Each row is a point. To make a cloud, some directions were put in groups of two or more. Within a group, all points are equally far from the middle, so they leave a hole (a ring in 2 directions, a hollow ball in 3). The other directions are filled evenly. Then the cloud was stretched, turned, moved and blurred a little. Count the holes, and give their numbers of directions, smallest first.

Cloud (20 x 3):
[[-0.17 -0.29  0.59]
 [-0.39  0.06  0.55]
 [ 0.48 -0.20 -0.38]
 [-0.32 -0.09 -0.51]
 [ 0.27  0.03 -0.55]
 [-0.01 -0.15  0.62]
 [ 0.66  0.19  0.03]
 [-0.04 -0.10 -0.62]
 [-0.49  0.07 -0.24]
 [-0.31  0.07  0.61]
 [ 0.03  0.09  0.68]
 [ 0.37  0.31 -0.48]
 [-0.23  0.10  0.65]
 [ 0.07 -0.06 -0.61]
 [ 0.36 -0.16 -0.52]
 [-0.50  0.41  0.22]
 [ 0.63  0.06 -0.04]
 [-0.62 -0.16 -0.14]
 [ 0.15  0.15  0.68]
 [-0.63 -0.21  0.24]]
Holes: 1 (2)

Cloud (21 x 3):
[[-0.50  0.29  0.53]
 [-0.36  0.17 -0.36]
 [-0.41  0.33  0.57]
 [-0.46 -0.27  0.50]
 [-0.34 -0.44  0.36]
 [ 0.14  0.61  0.16]
 [-0.37  0.63  0.28]
 [ 0.55  0.12 -0.26]
 [-0.28 -0.45  0.45]
 [ 0.36 -0.43  0.00]
 [ 0.31 -0.40  0.21]
 [ 0.43  0.28  0.07]
 [-0.07 -0.03  0.65]
 [ 0.22  0.69 -0.27]
 [ 0.14  0.13 -0.67]
 [-0.27  0.24  0.63]
 [ 0.46  0.39 -0.22]
 [-0.25 -0.50  0.06]
 [ 0.34 -0.37  0.18]
 [-0.03  0.17 -0.61]
 [-0.05  0.34  0.54]]
Holes: 1 (3)

Cloud (28 x 4):
[[-0.62 -0.09 -0.78 -0.12]
 [-0.49 -0.78  0.20 -0.05]
 [-0.49  0.08 -0.57 -0.36]
 [-0.07  0.30 -0.57 -0.19]
 [-0.79  0.08 -0.16  0.03]
 [-0.56 -0.77  0.58 -0.18]
 [-0.15 -0.49  0.11 -0.39]
 [ 0.02  0.26 -0.29  0.37]
 [-0.48 -0.79  0.11 -0.01]
 [-0.21 -0.36  0.40 -0.47]
 [-0.02 -0.55  0.52 -0.39]
 [-0.27 -0.39 -0.03  0.44]
 [ 0.00  0.19  0.33  0.18]
 [-0.55 -0.30 -0.06 -0.36]
 [-0.06  0.39  0.30  0.01]
 [-0.83  0.16  0.10 -0.03]
 [-0.63 -0.42  0.22 -0.01]
 [-0.07  0.25 -0.14 -0.22]
 [-0.20  0.30 -0.40  0.48]
 [-0.58 -0.25 -0.20  0.20]
 [ 0.05 -0.49  0.32 -0.32]
 [-0.37 -0.82 -0.10 -0.17]
 [-0.62 -0.12 -0.81 -0.05]
 [-0.36 -0.29  0.34 -0.51]
 [ 0.06  0.12  0.37  0.02]
 [-0.35 -0.39 -0.20 -0.36]
 [-0.13  0.63  0.17 -0.11]
 [-0.47 -0.49  0.20  0.24]]
Holes: 1 (2)

Cloud (30 x 4):
[[-0.32  0.56 -0.21  0.46]
 [ 0.88 -0.18  0.14  0.15]
 [ 0.64 -0.18  0.09 -0.42]
 [ 0.30 -0.11 -0.03  0.75]
 [ 0.11  0.47  0.33 -1.11]
 [ 0.04 -0.45 -0.52  0.85]
 [-0.22 -0.31 -0.21 -0.33]
 [ 0.13 -0.08  0.02  0.43]
 [-0.22  0.12  0.85 -0.09]
 [ 0.26  0.14  0.24 -0.63]
 [-0.32  0.05  0.21 -0.22]
 [-0.30  0.24  0.25  0.54]
 [-0.13 -0.01  0.09 -0.21]
 [-0.10  0.29  0.43 -0.64]
 [ 0.64 -0.09  0.11  0.29]
 [ 0.08  0.07 -0.29  0.98]
 [-0.02  0.22 -0.45  0.17]
 [-0.06  0.40  0.22 -0.22]
 [-0.14  0.61  0.26 -0.56]
 [ 0.16 -0.07 -0.67  0.18]
 [-0.41  0.33  0.64  0.02]
 [-0.44 -0.03 -0.16  0.31]
 [ 0.33 -0.03 -0.48  0.68]
 [-0.26  0.18  0.29 -0.70]
 [ 0.21 -0.31  0.30  0.42]
 [ 0.56 -0.47 -0.22  0.37]
 [ 0.30  0.09 -0.11 -0.07]
 [-0.52  0.45  0.25 -0.19]
 [ 0.36 -0.52  0.26 -0.06]
 [ 0.07  0.20  0.55 -0.07]]
Holes: 0

Cloud (53 x 6):
[[-0.27  0.18 -0.31  0.04 -0.24  0.51]
 [ 0.38  0.41 -0.11  0.30  0.34 -0.21]
 [ 0.28  0.04  0.33  0.10 -0.41  0.33]
 [-0.85  0.44 -0.17 -0.24  0.24  0.23]
 [ 0.76 -0.31 -0.14  0.59 -0.36 -0.65]
 [ 0.39 -0.19 -0.41  0.09 -0.45 -0.92]
 [ 0.37 -0.48 -0.06  0.26 -0.59 -0.39]
 [-0.37  0.03  0.01 -0.54 -0.17 -0.25]
 [-0.18 -0.31 -0.58  0.17 -0.63 -0.68]
 [-0.27 -0.35  0.06 -0.16 -0.05 -0.45]
 [-0.80 -0.03  0.70 -0.10 -0.40  0.46]
 [-0.54  0.42  0.36 -0.48  0.34  0.38]
 [-0.45  0.51  0.39  0.04  0.50  0.40]
 [ 0.25 -0.44  0.11  0.12  0.10  0.24]
 [-0.37  0.32  0.88 -0.40  0.25  0.44]
 [ 0.23  0.07 -0.02 -0.26  0.42 -0.27]
 [ 0.48 -0.51  0.40  0.44 -0.18  0.13]
 [-0.21  0.07  0.33  0.55  0.53  0.26]
 [-0.47 -0.27  0.52  0.17 -0.67  0.13]
 [-0.33  0.50  0.35 -0.26 -0.19 -0.40]
 [-0.81  0.01  0.28  0.00 -0.53  0.62]
 [ 0.14  0.21 -0.22  0.42 -0.20  0.33]
 [-0.18  0.03  0.60 -0.21  0.01 -0.49]
 [ 0.00  0.22  0.90 -0.20 -0.06 -0.21]
 [ 0.07 -0.55 -0.45  0.60 -0.05 -0.07]
 [-0.79 -0.13 -0.10  0.41 -0.25  0.53]
 [-0.26  0.51 -0.64  0.14 -0.02 -0.09]
 [-0.17 -0.19 -0.08 -0.24 -0.05 -0.68]
 [ 0.25 -0.23  0.59  0.19  0.33 -0.42]
 [ 0.05  0.04 -0.24  0.47 -0.31 -1.03]
 [-0.41  0.66  0.29 -0.29  0.08 -0.05]
 [-0.53 -0.39  0.20  0.44 -0.07  0.02]
 [ 0.25  0.20  0.43  0.53  0.48  0.13]
 [ 0.02 -0.42 -0.57  0.13 -0.27 -0.75]
 [ 0.37  0.15 -0.29  0.82  0.13 -0.39]
 [-0.62  0.35 -0.40 -0.38 -0.31 -0.11]
 [-0.28 -0.36 -0.65  0.20 -0.45 -0.63]
 [-0.37 -0.39  0.32  0.43  0.07 -0.14]
 [ 0.23  0.03  0.44  0.70  0.20  0.41]
 [-0.33  0.00  0.29  0.56  0.02 -0.38]
 [ 0.44  0.33  0.15  0.03 -0.23 -0.19]
 [-0.02 -0.10  0.29  0.20  0.67  0.32]
 [-0.17  0.19  0.23  0.18 -0.79 -0.28]
 [ 0.42 -0.31  0.34  0.15 -0.51  0.01]
 [-0.28  0.47  0.18  0.13 -0.56 -0.06]
 [-0.19 -0.15  0.16  0.52  0.15  0.76]
 [-0.05  0.33  0.19 -0.45  0.36 -0.05]
 [-0.19  0.48 -0.05 -0.15 -0.48 -0.44]
 [ 0.46 -0.12  0.24  0.81  0.19 -0.42]
 [-0.45  0.35 -0.46 -0.15 -0.55 -0.42]
 [ 0.12  0.06  0.22  0.57 -0.07  0.61]
 [ 0.11 -0.13  0.73 -0.15  0.24 -0.27]
 [-0.11  0.33 -0.12 -0.21 -0.47 -0.68]]
Holes: 2 (3, 3)

Cloud (53 x 6):
[[ 0.55 -0.52  0.37  0.01  0.26  0.33]
 [-0.23  0.34  0.12  0.09 -0.54  0.30]
 [-1.08  0.59  0.14  0.19 -0.17  0.11]
 [-0.51  0.57 -0.02  0.53  0.14  0.30]
 [ 0.30  0.93 -0.14  0.27  0.18  0.05]
 [-1.11  0.20  0.25 -0.11  0.02 -0.11]
 [ 0.37  0.38 -0.48 -0.04  0.57 -0.26]
 [-0.16 -0.43  0.12 -0.02 -0.10 -0.49]
 [-0.07 -0.16  0.06 -0.18 -0.05  0.12]
 [-0.29 -0.24 -0.11 -0.35  0.44 -0.21]
 [ 0.53 -0.22  0.00  0.11 -0.13  0.36]
 [-0.02  0.23 -0.14  0.19  0.29 -0.36]
 [ 0.37 -0.11 -0.41  0.61  0.03  0.01]
 [ 0.21  0.40 -0.06  0.36 -0.30  0.56]
 [-0.50  0.20  0.58  0.06 -0.44  0.27]
 [-0.55  0.49 -0.24  0.58 -0.16  0.45]
 [-0.52  0.65  0.16 -0.12 -0.14 -0.04]
 [ 0.60 -0.55  0.14  0.13  0.12  0.09]
 [-0.16  0.46  0.12  0.30  0.67  0.19]
 [-1.06  0.63  0.16  0.21  0.11  0.06]
 [ 0.21 -0.23  0.56  0.59 -0.66  0.19]
 [ 0.01  0.13 -0.01  0.66 -0.01  0.26]
 [ 0.23 -0.32 -0.07  0.00  0.72 -0.33]
 [ 0.31 -0.38  0.26  0.25 -0.70  0.03]
 [-0.68  0.34 -0.56 -0.02  0.53 -0.30]
 [-0.35 -0.77 -0.47  0.07  0.37 -0.01]
 [-0.11 -0.21 -0.43  0.43  0.26 -0.37]
 [-0.76  0.34  0.26  0.10 -0.83 -0.03]
 [ 0.61 -0.21  0.44  0.07 -0.14 -0.39]
 [ 0.31 -0.39 -0.22  0.50 -0.13  0.14]
 [-0.19 -0.39 -0.04  0.32 -0.64  0.08]
 [-0.25 -0.24 -0.50 -0.03  0.37 -0.45]
 [ 0.06  0.09 -0.22 -0.04  0.80 -0.30]
 [ 0.40  0.43  0.69  0.37 -0.58  0.50]
 [ 0.31 -0.52  0.10  0.38 -0.12  0.12]
 [-0.16 -0.41  0.37 -0.24 -0.09 -0.23]
 [-0.60  0.47 -0.21  0.45  0.41 -0.05]
 [-0.12 -0.71  0.10  0.42 -0.02 -0.30]
 [-0.02 -0.67  0.24  0.39 -0.57 -0.17]
 [-1.18  0.47  0.03  0.09  0.56 -0.01]
 [ 0.50 -0.48 -0.11  0.34  0.24  0.12]
 [ 0.22 -0.21 -0.52  0.06 -0.38 -0.10]
 [-1.01  0.22  0.33  0.29 -0.25  0.32]
 [ 0.63 -0.34  0.09 -0.03 -0.32 -0.22]
 [ 0.14 -0.07  0.33  0.36 -0.22 -0.44]
 [ 0.69 -0.25  0.48  0.18 -0.19  0.35]
 [ 0.07  0.83  0.07  0.17 -0.26  0.52]
 [-0.06 -0.24 -0.18  0.59  0.36  0.08]
 [ 0.20  0.33 -0.18  0.02  0.64 -0.23]
 [ 0.88 -0.02  0.18  0.40 -0.06  0.07]
 [ 0.63 -0.17  0.07  0.32  0.52  0.28]
 [ 0.13 -0.40  0.58 -0.05 -0.30  0.16]
 [-0.17  0.95 -0.03  0.17  0.08  0.44]]
Holes: 1 (3)
